Each row is a point. Each copy is the shape, with its points in the same order, stretched, turned, moved and blurred by noise. Is it also mirrored, or only turned?
In the rows, zero is written as 128.

Shape:
[[136 148]
 [152 130]
 [157 133]
 [ 78 181]
 [101 118]]
Copy 1, 5 rows:
[[150 156]
 [162 123]
 [166 128]
 [109 202]
 [110 135]]
Copy 1 is: only turned
Copy 2 (5 x 2):
[[142 135]
 [157 114]
 [162 118]
 [ 89 177]
 [103 109]]
Copy 2 is: only turned

Shape (9 x 3):
[[ 94 123 108]
 [134 168 149]
 [184  63 117]
 [ 87 157 123]
 [ 98 105 131]
 [ 84 112  86]
 [140 147 135]
 [ 91 145 134]
 [ 93 115 128]]
Copy 1 (9 x 3):
[[ 90 132 106]
 [135 114 164]
 [189 172  71]
 [ 82 114 140]
 [ 98 159 114]
 [ 77 130  83]
 [140 121 140]
 [ 89 129 142]
 [ 90 151 118]]
Copy 1 is: mirrored
Copy 2 (9 x 3):
[[ 96 134 124]
 [146 170 139]
 [177  62 118]
 [ 95 165 128]
 [106 115 145]
 [ 77 117 111]
 [151 150 130]
 [104 160 142]
 [101 124 139]]
Copy 2 is: only turned
Copy 3:
[[109 109 102]
 [178 139 116]
 [115 120 211]
 [139 117  82]
 [121  90 121]
 [ 85 113  94]
 [159 136 131]
 [145 107  92]
 [121  92 108]]
Copy 3 is: mirrored

Shape (10 x 6):
[[127 126 159 134 163 105]
 [116 168 156 140 110 111]
 [103 106 155 170 102 110]
 [165 163 120 123 132 112]
 [158 129 161 117 107 111]
 [129 169  43 139 102 198]
 [158 153 137 152 109 117]
 [105 103 156 110 156 122]
 [145 139 131 124 102  90]
 [ 78  85 152 151 127 183]]
Copy 1, 10 rows:
[[110  99 155 133 159  90]
 [118 147 136 162 126  84]
 [116  81 135 179 102 106]
 [141 132  99 125 158 100]
 [154 120 140 122 123 100]
 [107 153  56 173 151 191]
 [146 125 115 155 137 100]
 [ 86  91 163 122 133 126]
 [126 120 110 125 117  86]
 [ 94  80 164 174 120 172]]
Copy 1 is: only turned
Copy 2 (10 x 6):
[[103 115 129 131 165 124]
 [ 75 145 113 141 115 130]
 [ 89 104 161 158 114 137]
 [136 150  96 150 124 108]
 [105 116  91 142 109 132]
 [193 206 170 135  91 160]
 [119 125 109 175 115 134]
 [105  99 143  87 149 140]
 [111 124 108 144  97 106]
 [109 104 191 104 135 204]]
Copy 2 is: mirrored
Copy 3:
[[113 122 132 158 175  96]
 [120 164 143 149 113  97]
 [128 118 127 202 106 108]
 [159 159 122 120 153 102]
 [153 127 168 137 136 102]
 [162 182  49 114 119 199]
 [163 164 132 155 132 110]
 [101  89 133 147 164 124]
 [159 134 133 131 120  89]
 [ 97  96 118 195 133 193]]
Copy 3 is: only turned

Shape (14 x 9):
[[ 92 122 140 114 156 136 138 102 139]
 [ 94 118 169 176 120 124 166 136 161]
 [127  92 120 116  95  79 120 129 142]
 [ 96 132 151 129 134  93 150 160 167]
 [158 161  61 132 159 170  94 114 104]
 [130  91 128 116 174 126 147 139 184]
 [141 150  80 124 162 151 111 147  88]
 [101 102  67 145 153 187 103 147 100]
 [160 122 118 126  83  87 136 115 144]
 [167 100 144 102  76  99 146 146 117]
 [136 145 119 108  88  85 135 127 118]
 [122 150  72 153 160 167  70 142 108]
 [111 101 174 150 163 113 115 134 143]
 [106 119 155 117 128 156 114 145 171]]
Copy 1:
[[ 86 131 140 123 175 113 137 101 133]
 [124  80 102 149 168  63 135 103 143]
 [100 122 130 140  94 103 156 134 138]
 [108 122 115 121 154  55 151 140 159]
 [140 184  99 123 156 182 103 117 147]
 [106 119 134 130 171 114 183 130 193]
 [133 174 103 125 172 160 119 153 129]
 [ 97 124  86 139 186 191  96 152 139]
 [140 134 119 131  84 101 164 111 136]
 [156 107 142 121  95 103 170 151 115]
 [125 148 120 111  95  95 148 128 109]
 [119 168  88 141 165 166  73 144 159]
 [115 117 147 167 175  83 130 130 157]
 [112 102 136 105 156 101 110 127 173]]
Copy 1 is: mirrored
Copy 2 (14 x 9):
[[ 98 111 147 115 156 147 138  73 123]
 [ 95  91 184 180 131 144 160 101 137]
 [129  81 127 129 109  91 104 108 144]
 [ 98  99 156 145 153 111 156 136 142]
 [174 139  99 117 166 193  81  90  91]
 [119  73 149 119 181 147 138 108 174]
 [160 117  96 116 163 185 116 124  78]
 [126  81  87 125 130 228  89 105  93]
 [174 111 142 145 112  88 120  96 138]
 [185  89 165 110  91  99 146 121 120]
 [156 135 129 118 114  92 129 110 114]
 [129 126  96 140 159 200  71 124  83]
 [ 98  68 175 141 170 129 118 114 117]
 [105 110 184 121 133 163 114 124 146]]
Copy 2 is: only turned
Copy 3 (14 x 9):
[[ 98 113 149 104 158 133 137 113 162]
 [ 90  97 154 151 105 116 188 125 165]
 [127  79 116 125 110  70 114  92 145]
 [109 113 133 117 125  77 160 139 170]
 [147 165  89 140 154 157  82 116 122]
 [133  92 126 122 168 105 150 126 197]
 [145 149 104 130 158 137 106 137 106]
 [115  91  89 138 163 173 100 148 116]
 [152 109 108 132  83  83 128  78 149]
 [177  88 141 106  69  80 134  97 127]
 [141 131 114 105  86  76 122  95 117]
 [116 146  86 156 156 151  76 153 128]
 [103  94 177 154 146 103 136 137 166]
 [103 107 141 111 111 128 130 146 189]]
Copy 3 is: only turned
Copy 4:
[[ 81 130 142 108 159 131 130 126 128]
 [ 72 103 146 179 116 125 154 153 132]
 [129 130 109 111 101  80 115 135 124]
 [ 87 151 140 150 130  93 144 172 136]
 [137 176  61 111 179 186  96 110  85]
 [128 118 117 114 169 114 153 172 152]
 [124 176  81 113 174 153 105 139  59]
 [ 92 122  67  94 158 174  84 162  77]
 [149 148 104 137 100 100 145 109 120]
 [166 138 127 118  85  97 157 130  87]
 [126 174 110 126 102  99 134 112  99]
 [113 165  72 128 170 176  61 145  84]
 [112 106 160 155 159 107 112 151 118]
 [112 133 153 120 125 149 119 171 141]]
Copy 4 is: only turned
